Each row is a point. Before rounding, the points of a table are all equally far from one centre. They may lie mostly on one side of it. Where is the centre, to within rounding?

Points (7 x 3):
| -33 |   2 | -45 |
| -48 | -36 | -24 |
| -15 | -26 | -48 |
| -50 |  -6 | -33 |
| -57 | -20 |  -3 |
| -32 |  17 |  18 |
| -30 | -48 | -25 |
Centre: | -16 | -12 |  -9 |

Points (13 x 8):
|  25 | -41 |  14 |  41 | -23 | -11 |  26 |   7 |
|   7 | -34 |   7 |  17 | -16 | -60 |  16 | -14 |
|  18 | -12 |   6 |   0 | -14 | -15 |  18 | -40 |
|  33 | -13 |  -9 |  21 | -14 | -23 |  29 |  18 |
|   5 |  15 |  22 |   2 |  -8 | -31 | -31 |   6 |
|  30 | -59 |   9 |  17 | -23 |  -8 | -17 |   3 |
|  25 |  -6 |  34 | -20 | -21 | -17 |  -5 |  24 |
|   5 |  22 |  21 |   4 | -27 | -19 |   3 |   2 |
|  -7 |  -5 |   7 |  33 |  16 | -13 | -14 |  50 |
| -21 | -28 |  -9 |  -1 |   3 | -58 |   9 | -21 |
|   5 |   1 |  14 |  -2 | -38 | -35 |  -7 | -12 |
|  -8 | -10 |  22 |   2 | -44 | -29 | -12 | -16 |
| -18 | -23 |  11 |  24 | -35 | -33 | -32 |  10 |
Centre: |  -5 | -26 |  12 |   7 |   3 | -13 |   2 |   6 |

Points (17 x 12):
|  35 |   3 |   0 | -13 | -36 |   5 |   3 | -16 |  -9 | -46 |  11 | -10 |
|  22 |  29 |  -6 |  12 | -18 |  -3 |  55 |  19 |  -7 | -36 | -20 |   8 |
|  32 |  -5 |  -5 |  19 | -20 | -16 |  39 | -19 | -32 | -39 | -26 |  -9 |
|  26 | -11 | -28 |  14 | -15 |   8 |  25 | -46 |   5 | -22 | -49 | -21 |
|  22 | -31 |   3 |  15 | -13 |  52 |  28 | -35 | -11 | -38 |  -2 |   6 |
|  15 |   7 |  -8 |   6 | -31 |  -7 |  22 | -57 |  21 | -18 |  -2 |  -4 |
|  22 | -14 |   6 |  23 |   9 |  30 |  48 | -43 |  -4 | -42 | -18 |  22 |
|   9 |   2 |  21 |   9 | -15 |  36 |  14 | -24 | -34 | -51 | -23 |  -5 |
|  45 |  36 |   6 |  18 |   7 |  24 |   5 | -22 |   0 | -43 | -35 | -18 |
|  32 |   8 |  -1 |  22 | -21 |  22 |  27 |   4 |   1 | -56 | -24 |  20 |
|  27 | -35 | -16 |  36 | -17 |  27 |  14 |  -7 |  22 | -14 |   8 |   1 |
|  26 | -25 |   6 |  -9 | -24 |   4 |  -7 | -27 | -30 | -19 | -18 | -13 |
|  26 | -32 |  -3 |  12 | -20 |  17 |  13 | -29 |  33 | -36 |   6 |   5 |
|  33 | -31 |  -7 |   6 |  -8 |  17 |  -5 | -38 |  -3 | -39 | -24 | -27 |
|  18 |  -4 | -36 |  19 | -29 |  15 |  44 | -36 | -25 | -28 |  -4 | -20 |
|  32 |  -6 | -10 |  13 | -20 |  13 |   4 |  -9 |  -6 | -12 | -60 |   8 |
|   5 | -20 |  -5 |  11 | -50 |  25 |  20 | -29 | -12 |  -9 | -11 | -28 |
Centre: |  15 |   2 |  -1 |   2 |   3 |  17 |  27 | -11 |   2 | -14 | -11 | -12 |

Points (25 x 20):
| -31 |   7 |   3 | -17 |   8 | -22 | -32 | -57 | -17 | -13 |  -1 | -48 |  13 |   2 |  13 |   3 | -13 |   0 |   3 | -18 |
| -34 | -22 |  -8 | -11 |  -4 |  -9 | -33 | -32 |  -1 |  32 |  14 | -26 |   4 |  -4 |  -7 |  13 |  -4 |  -5 |  11 | -12 |
| -24 |   5 | -10 |   2 |  -5 | -13 | -34 | -45 |   4 |  22 |   7 | -30 |   8 |   7 |  -1 |  18 | -14 | -21 |  -4 |   4 |
| -25 | -21 | -26 |   0 |  -6 |  -1 | -35 | -31 |  -6 |  -4 |  -2 | -34 |  27 |  20 |  12 |   9 | -22 |  -8 |  28 |  -7 |
| -15 |  -1 | -12 | -17 |   5 | -14 |  -8 | -36 | -11 |   3 |   2 | -55 |   8 |  -4 |  13 |  -1 |  -3 | -17 |  -7 |  12 |
| -32 |  19 |  -4 | -34 |  -6 | -13 | -28 | -44 |  10 |  29 |  -8 | -15 |   5 |  26 |   1 |  11 |   4 |  14 | -20 |  -4 |
| -22 |  13 | -13 | -23 | -14 | -25 | -18 | -60 |   2 |  24 |  23 | -14 |   5 |  -3 |  17 |  25 |  -4 |  12 |  -3 | -35 |
| -31 |  -5 | -10 | -26 |  19 |  -5 | -13 | -48 |  18 |   2 |   7 | -23 |  13 |  11 |  22 |  -2 | -22 |  -5 |  11 |  11 |
| -27 |  -1 | -14 | -14 |  15 | -10 | -30 | -28 |   2 |   2 |  33 | -40 |  19 |  14 |   6 |  18 | -28 |  -6 |   4 | -14 |
| -25 | -20 | -17 | -15 | -10 |  -8 | -21 | -60 |   3 |  -3 |  -2 | -41 |  15 |   7 |  -6 |  11 |  18 |   8 |  15 | -24 |
| -22 | -16 |  13 | -29 |  -4 |  -7 | -33 | -49 |  -4 |  24 |  -2 | -38 |  16 |   4 |  -4 |  11 | -16 |  -8 | -10 | -11 |
| -47 |   0 |   5 |  -5 |  20 |   1 | -23 | -49 |   6 |  -1 |  16 |  -8 |  11 |  18 |  14 |   3 | -17 |  -8 |  -8 |  -3 |
| -18 | -11 |   1 | -15 |   5 | -10 |  -4 | -51 |  11 |   7 |  28 | -41 |  38 |  12 |  -5 |   6 | -21 | -11 |  -4 |  -7 |
| -21 | -14 |  11 | -24 |   8 |  10 |  -2 | -46 |   7 |  14 |  27 | -30 |  15 |   5 |   7 |  19 | -11 |   3 |   6 |  13 |
| -34 |  13 |   4 |  -9 |  16 |   2 | -20 | -49 |  13 |   3 |  -3 | -44 |  41 |  17 |   6 |  25 | -10 |  -7 |   3 | -18 |
| -34 |  -6 |   5 |  -6 |  -7 | -18 | -35 | -19 |   4 | -24 |  20 | -12 |   1 |  -6 |  -6 |  29 |  -2 |  18 |   6 |   1 |
| -21 |  -6 | -12 | -19 | -18 | -26 | -21 | -46 |  16 | -11 |  17 | -23 |  25 |  -4 | -17 |  12 | -15 | -18 |  28 |   0 |
| -23 |  -8 | -10 | -29 |   2 | -25 | -27 | -51 | -15 |   5 |  18 | -39 |  36 |   9 |   5 |  28 | -15 |  17 |  16 | -25 |
| -14 |  -7 |  -4 | -26 |   8 |  -5 | -37 | -40 |   2 |  10 |  23 | -50 |  15 |  11 |   8 |   3 | -14 |   1 |   5 | -35 |
| -52 |  23 | -11 | -14 |  -6 |   4 | -14 | -26 |  12 |  11 | -12 | -37 |   5 |  11 |  14 |  30 |   7 | -13 |   9 | -13 |
| -48 |  16 | -10 | -17 |   6 |  12 | -17 | -47 | -12 |  -7 | -14 | -23 |  31 |   4 |  -2 |  17 |  -5 |  18 |  -1 |  -7 |
| -23 |  18 | -26 | -15 |   9 |  18 | -22 | -41 |  -3 |  10 |  13 |  -5 |  14 |  23 |  14 |  14 | -29 |  21 |   8 | -11 |
| -31 |  -1 |  -6 | -19 |  22 | -10 |  -4 | -47 |  17 |  14 |  23 | -13 |  16 |   0 |   8 |  14 |  18 | -28 |   0 |  -4 |
| -33 |  -3 |   5 |   4 |  -1 | -14 | -36 | -35 |   9 |  21 |   6 | -37 |  25 |  -1 |  12 |  40 |  -5 |  -1 |  12 | -14 |
| -21 |  -3 |  12 | -13 |   6 | -24 | -36 | -32 |   0 |   1 |  21 | -29 |  28 |  10 | -14 |  31 | -27 | -10 | -10 |  -9 |
Centre: | -10 |   7 |   6 | -17 |  -9 | -14 |  -5 | -21 |  -8 |  -1 |   1 |  -7 |  21 |  16 |  11 |   8 |   1 |  -3 |  11 | -19 |

Points (30 x 24):
|  14 |  -1 |  -7 |  15 |   1 | -13 |   7 | -12 |   0 |  -3 |  -2 |  11 |  -9 |  25 | -13 |  -8 | -28 |  48 | -15 |  13 |  54 |   0 | -24 |  15 |
|  -5 | -15 |  10 |   7 | -11 | -26 |  30 |  -1 | -20 |  -4 | -23 |  47 | -11 |  36 |   9 |  -1 | -30 |   5 | -11 |  -1 |  28 |  11 | -26 |   1 |
|  -6 |   9 |  -6 |  -7 | -20 | -16 |  33 |   4 |  -8 |  -7 | -16 |  31 | -26 |  34 |  -2 |   0 | -28 |  32 | -11 |  -1 |  24 |  14 | -35 | -12 |
|   2 |  10 |  -8 |  26 |  -7 | -14 |  28 |  -1 | -24 | -24 |  -7 |  29 |  -9 |  40 |  -2 | -13 |  -9 | -10 | -10 |   6 |  44 |  27 | -28 | -13 |
|  -5 |  -5 |  -6 |   3 | -35 | -12 |  36 |   7 |  -3 | -32 | -18 |  32 |  -2 |  37 |   1 | -13 |  -8 |  16 |  22 |  15 |  54 |  12 |  -2 |  18 |
| -11 |  -8 |  -6 |  -9 | -21 | -24 |  35 | -26 |   0 | -26 | -22 |  36 |  -2 |  32 |  12 |  22 | -15 |  21 |   3 |  28 |  18 | -13 | -19 |   3 |
| -13 |  12 | -12 |  -4 | -24 | -29 |  27 |  -3 |  -9 |  -9 | -22 |  30 | -14 |  21 |  11 | -10 |  -5 |  35 |  -7 |  -8 |  45 |  10 | -47 |  21 |
| -10 |   0 | -20 |  17 |  -9 | -31 |  28 |   2 |  10 | -16 |  -8 |  25 | -25 |  47 | -19 |  -9 |  -3 |  34 | -22 |  -4 |  33 |   4 | -28 |   7 |
|   8 | -10 | -26 |  11 |  -5 | -17 |   7 | -25 |  -4 |  16 | -21 |  20 |  11 |  31 | -24 |   4 | -22 |   1 |  -2 | -14 |  60 |  25 | -21 |   9 |
| -20 |  22 |   0 |  24 | -15 | -22 |  24 |  -4 |  -3 | -13 |   0 |  22 | -11 |  31 |  -2 |  -1 | -12 |  16 | -17 |  20 |  43 |   4 | -50 |   1 |
|   0 |   3 |  -1 |  21 | -15 | -10 |  26 |  -3 |   4 | -14 |  -1 |  34 | -17 |  36 |  -4 |  -9 | -30 |  26 | -14 |  27 |  27 |  33 | -40 |   4 |
|   4 |  -9 | -18 | -12 | -29 | -19 |  20 | -12 |  -3 | -29 |  -3 |  22 |   3 |  53 | -10 |  -8 | -27 |  34 |   9 |   0 |  22 |   6 | -32 |  14 |
|  23 |  11 |   0 |   8 |  -1 |  -2 |  19 |  -8 |  -4 | -13 |  -6 |  26 |  17 |  24 |   5 |  -3 | -16 |  46 | -16 |  -1 |  31 |  11 | -51 |  -8 |
|  -7 |   4 |  17 |  -2 |  -7 | -18 |  12 | -42 |  -8 | -22 | -11 |  34 | -12 |  26 | -26 |   1 | -28 |  26 |  -3 |  16 |  29 |   8 | -28 |  -2 |
| -11 |   1 | -13 |   9 |  -8 | -21 |   7 |  -3 |   5 | -14 |  -8 |   8 |   8 |  26 |  17 | -15 | -27 |  47 | -17 |   6 |  48 |   2 | -39 |  11 |
| -11 |   0 |  -9 |  17 | -21 | -21 |   6 | -32 |   1 |  -9 |  -5 |   6 |  -3 |  42 |  -6 |   5 |  -8 |  40 | -15 |  31 |  45 |  -6 | -19 |  -9 |
|  11 |  10 |  -2 |  -2 | -16 | -11 |  18 | -36 | -29 | -18 |   5 |  27 |   5 |  22 |  -1 |   4 | -16 |   7 |  -4 |  35 |  44 |  16 | -34 |   8 |
|  -9 |  12 |  -1 |  28 | -17 |  -8 |  40 | -13 | -22 | -10 | -20 |  13 | -17 |  31 | -20 |  -5 | -14 |  20 |  -5 |  -6 |  31 |   3 | -38 | -14 |
| -37 |   5 | -17 |  14 | -24 | -15 |   7 |  -1 | -19 |   7 |  -1 |  40 |  -9 |  24 | -13 |  30 | -10 |  34 | -16 |  19 |  33 |  23 | -41 |   2 |
|   5 |  14 | -22 |  -3 | -15 | -24 |  16 | -15 |  -3 | -22 | -10 |  34 | -24 |  28 | -23 |  -8 | -13 |  19 |   7 |  20 |  39 |   8 | -32 |  -2 |
|   4 |  -1 | -17 |  -8 | -26 |  16 |  19 |  -6 |   2 | -17 | -22 |  27 | -11 |  47 | -14 |  -3 | -27 |  13 | -14 |  10 |  40 |  -1 | -30 |  -3 |
|  -5 |   0 |  -5 |  26 | -17 | -14 |  42 | -24 | -13 | -16 | -17 |  28 | -16 |  18 | -10 | -13 | -12 |  15 | -29 |   0 |  40 |   3 | -14 | -19 |
|   3 | -15 |  10 |   4 | -13 | -23 |  10 |  -5 |   2 |  -8 |   2 |  15 | -20 |  27 |  -8 | -17 | -20 |  43 |  19 |  -2 |  43 |  -6 | -21 | -10 |
|  -1 |  -6 | -31 |   1 | -25 | -32 |  34 | -17 |   7 |   6 | -18 |  33 | -22 |  34 |  11 |   1 | -23 |  16 |   5 |  11 |  12 |  20 | -15 |   1 |
|   3 |   7 |   5 |   6 | -13 | -28 |  24 |  -4 | -12 | -12 | -18 |  35 |  16 |  53 |  -3 |  -3 | -16 |  26 | -13 |  -8 |  41 | -10 | -23 |   1 |
| -15 |  15 | -11 |  11 | -28 | -10 |  22 |  -9 | -15 |  10 |  -9 |  33 |  17 |  38 | -11 | -26 |  -2 |  23 |  12 |  16 |  32 |   9 | -43 |  -4 |
|   2 |  -1 | -12 |  -4 | -18 |  12 |  22 |  -5 |  -8 | -19 | -36 |  44 |  -3 |  26 | -37 |   2 | -10 |  17 | -16 |   9 |  25 |   1 |  -9 | -16 |
| -11 |  21 |  -1 |  10 | -33 | -29 |  18 |   4 |   3 | -15 | -36 |  22 |   1 |  26 |  -5 |  10 | -11 |  23 | -12 |   2 |  18 |  -8 | -38 |  -2 |
|  -3 |  -9 | -11 |  -9 | -17 | -18 |  15 | -12 |   2 | -18 | -29 |  30 | -19 |  26 |   2 | -19 | -13 |  39 | -31 |   8 |  29 |   6 | -10 | -12 |
|   0 |  14 | -17 |  -7 | -20 | -12 |  12 |   5 |   5 |  -8 | -34 |  20 |  -4 |   5 |   3 | -25 | -22 |  13 |   4 |  21 |  32 |   7 | -27 |  -4 |
Centre: | -12 |  -4 |  -6 |   7 |  -7 |   2 |  12 | -10 |  -1 |  -8 |  -1 |  18 |   4 |  17 |   0 |   9 |   5 |  16 |   0 |  -4 |  22 |  17 |  -9 |  12 |
